Every row gives one point. Each copy is the shape, with its points in the same order, stretched, turned, moved and blurred by noise. Some copies are also mirrored. Which?

Shape (6 x 2):
[[-28  40]
 [ 52   4]
 [-18  41]
 [-11   5]
 [ -4 -28]
 [ -6 -30]]
Copy 1:
[[ 39  10]
 [-29  60]
 [ 29  19]
 [  9  -2]
 [-13 -14]
 [-14 -19]]
Copy 1 is: mirrored
Copy 2, 6 rows:
[[-13  46]
 [-48 -39]
 [-22  38]
 [  1  17]
 [ 19  -5]
 [ 24  -6]]
Copy 2 is: mirrored

Shape, 6 rows:
[[ 16  21  -4]
 [-11 -14  -8]
 [ 28   8  11]
 [-16 -12  -6]
 [ -1  -8   9]
 [ 25  13 -33]]
Copy 1 (6 x 3):
[[-15  24  19]
 [  3 -12  -4]
 [  1  36   6]
 [  1 -14 -10]
 [  4   8 -17]
 [-13   8  60]]
Copy 1 is: mirrored
Copy 2, 6 rows:
[[  6 -30 -10]
 [-18  16  11]
 [  6 -33  16]
 [-17  22   6]
 [  4   1  11]
 [-30 -30  -6]]
Copy 2 is: only turned

Shape (7 x 3):
[[ 11 -47  33]
 [ 10  39  51]
 [  6  45   0]
 [-37 -11  37]
 [-31 -39  41]
 [ 10  15 -37]
 [-26  20 -29]]
Copy 1 (7 x 3):
[[ 55  -3  51]
 [ 60 -33 -16]
 [ 18  -1 -34]
 [  5 -42   4]
 [ 16 -38  31]
 [ -3  35 -10]
 [-36   8 -25]]
Copy 1 is: mirrored
Copy 2, 7 rows:
[[ 21  47 -13]
 [ 39 -14 -39]
 [ -3 -29 -45]
 [ 24 -15  12]
 [ 28  11  23]
 [-32  -3 -36]
 [-29 -32  -4]]
Copy 2 is: mirrored
Copy 3:
[[-25   3  42]
 [-56  24 -59]
 [ -6 -20 -51]
 [ -9  43 -13]
 [-16  43  16]
 [ 29 -58  -4]
 [ 43 -23 -21]]
Copy 3 is: mirrored
Copy 4 (7 x 3):
[[-42 -29  18]
 [ -2  22  57]
 [ 12  30  17]
 [ 17 -21  33]
 [ -3 -35  16]
 [ -1  17 -30]
 [ 28  17 -27]]
Copy 4 is: mirrored

Shape:
[[  5 -15   8   6]
 [-11 -16  -9   0]
 [ -1   5  -6 -23]
 [ 31 -12   4  12]
 [-17  -9  13 -17]
 [-15  60  -3   6]
 [ 40 -12  10  -8]]
Copy 1:
[[ -9  -4 -10  11]
 [-27   1  -2  -1]
 [  6   0  20   2]
 [ -2 -21 -17  -6]
 [ -8   9  12  25]
 [ 35  47  -7 -23]
 [ 10 -31   2  -1]]
Copy 1 is: only turned
Copy 2, 7 rows:
[[  8 -10  -1   7]
 [ -5   0  20   1]
 [-16  -4  -5 -29]
 [ 33   2 -16   0]
 [-22 -22   4  -7]
 [-51  43 -60  -8]
 [ 36 -16 -22 -19]]
Copy 2 is: mirrored
Copy 3, 7 rows:
[[-15  -9  21 -22]
 [-10  -5   3 -23]
 [ 12  10  17   0]
 [ -7 -25  42 -17]
 [-14  18   7 -13]
 [ -1   5  -9  52]
 [  7 -13  56 -15]]
Copy 3 is: only turned

Shape, 8 rows:
[[-29 -22 -10 -27]
 [  6   7 -10  23]
 [ -3  43   2 -14]
 [ -7 -30  15  -8]
 [  6 -34  11 -14]
 [-34  45   5 -20]
 [  2  19  12  -5]
 [-28  -2   6  17]]
Copy 1 (8 x 4):
[[ 16 -27 -41  -1]
 [-24  17   0   3]
 [ -6  39 -23  50]
 [ 13 -31   2 -20]
 [  9 -53   0 -12]
 [  8  60 -37  43]
 [ -2  16  -2  24]
 [ -3  30  -5 -20]]
Copy 1 is: only turned
Copy 2 (8 x 4):
[[ 29 -10 -21   9]
 [  4 -13   9 -25]
 [ -9  15 -26 -31]
 [  1 -12   7  20]
 [  1  -3  15  22]
 [ -1   2 -49 -29]
 [-13   8  -9 -15]
 [  8 -30 -12 -12]]
Copy 2 is: mirrored
Copy 3, 8 rows:
[[ 16  21 -33  -7]
 [-19  -2  -6  26]
 [ 17 -40 -11  -9]
 [ -5  16   7 -15]
 [-20  11   3 -22]
 [ 50 -28 -23  -8]
 [  1 -24   2 -14]
 [ 21  18  -4  21]]
Copy 3 is: only turned

Shape, 12 rows:
[[-14  -5  -9  -5  -2   2]
 [ -8  -3   0  -8   2   0]
 [-11  -4   4 -13  15  -1]
 [-10   7   5   5   0  -8]
 [ -3  -3 -17  60  14   3]
 [  6   5  -9 -15   7  -1]
 [  9   0  -3   4   3   0]
 [ -9  -6   3   0   1  18]
 [-16   4  -3  -8   7   4]
 [-11  12  -1   2   7   8]
 [ -5  -1  -2   9   4  -6]
 [-13  -1  -8  -3   0   8]]
Copy 1 (12 x 6):
[[ 10 -15  -5  -6  11  -5]
 [  4  -5  -5  -3   9   3]
 [  6  -2  -8   1   3  11]
 [ -1   1   8   5   0   0]
 [  6 -29   0  44 -39 -42]
 [ 12   9  -4 -13  -2   3]
 [  0   5  -4   3  -7  -8]
 [ -4 -25 -12  -7   8  -3]
 [  8 -14  -4  -7   6   7]
 [  2 -13   2 -10  -4   4]
 [  3  -2   0  12  -3  -7]
 [  7 -21  -4  -9   8  -2]]
Copy 1 is: mirrored
Copy 2:
[[ -6  -5   8   4  -8  -1]
 [ -2  -4  -1   1  -4   3]
 [ -6  -7  -7  -2 -10  16]
 [  7   1   5  10   2  13]
 [-15  35  51   0 -18  25]
 [-21 -10  -8  -8  13   1]
 [-10   9   2  -5   9  -1]
 [  2   3   9 -11 -11  -4]
 [ -5 -12   5  -1  -8  12]
 [ -4  -7  11  -6  -1  14]
 [ -3   7   8   6  -2   9]
 [ -6  -6  10  -2  -6   0]]
Copy 2 is: only turned
Copy 3 (12 x 6):
[[  5   9   5 -15   1  17]
 [  6  -4   4  -9   6  17]
 [ 15 -16   7 -10   3  23]
 [  1 -10   3   5  -9   5]
 [ -6  -9  -9 -39 -50 -36]
 [ 21   2  -5   5  12  13]
 [  3  -6 -10  -5   1  -2]
 [ -4  -1  13 -22   8   7]
 [ 11  -1  13  -8  -2  17]
 [  7  -3  15  -3  -5   4]
 [  2  -9  -4  -7 -10   4]
 [  6   8  10 -14   1  13]]
Copy 3 is: only turned

Shape:
[[  5  -8  -1  -3  -7 -39]
 [ -8   5   1 -13  47  22]
 [-34 -26  -5   2  -4 -17]
 [ 17  -2  -4  21  -9   0]
 [ 23  15  25  -1  -9 -14]
 [ -2  -4  13   0  -6  10]
 [-34 -13   0  16  15 -22]
 [-33   7  11   7  40   7]
 [-12  -9   0   5   8 -14]
 [ 15  41 -21  -5 -12 -25]]
Copy 1 (10 x 6):
[[-10 -20  -3  -5 -21 -14]
 [ 43  43 -21  13  -6   9]
 [ -3 -34 -26  -9 -24  20]
 [-17  -5  12   9  10  -7]
 [  6  -8  36  17  -6 -15]
 [ 13 -11  13   4   4   4]
 [ -5 -22 -25  17 -39  22]
 [ 27  14 -17  29 -32  27]
 [  3 -10 -13   6 -18   7]
 [-31  28  30  -9 -19 -11]]
Copy 1 is: mirrored
Copy 2 (10 x 6):
[[  0  33  22  -9 -22 -12]
 [  0 -52 -40  12 -23  26]
 [ 16  37   3 -13 -11  18]
 [  6  -7  11 -16   3 -10]
 [ 17   7  20   3 -23 -29]
 [ 24   2  -5  -4  -9  -6]
 [ 11  17  13  -8 -15  26]
 [ 12 -27 -13  14 -21  35]
 [  8   8   5  -6 -15   9]
 [-25  20  25  37   0 -19]]
Copy 2 is: mirrored
Copy 3:
[[ 10 -16  17   5 -34  25]
 [ 19  50 -50  16  11   5]
 [ 15 -26   9  41  18  34]
 [ 18   3  29 -15   4  -3]
 [  1 -11  -1 -17 -41 -24]
 [  1  -3   0  14   5 -14]
 [ 42 -26  -8  24  15  28]
 [ 41   5 -52  15  23   5]
 [ 21  -7  -1  15   0  17]
 [-10   1   9 -60 -30  31]]
Copy 3 is: mirrored
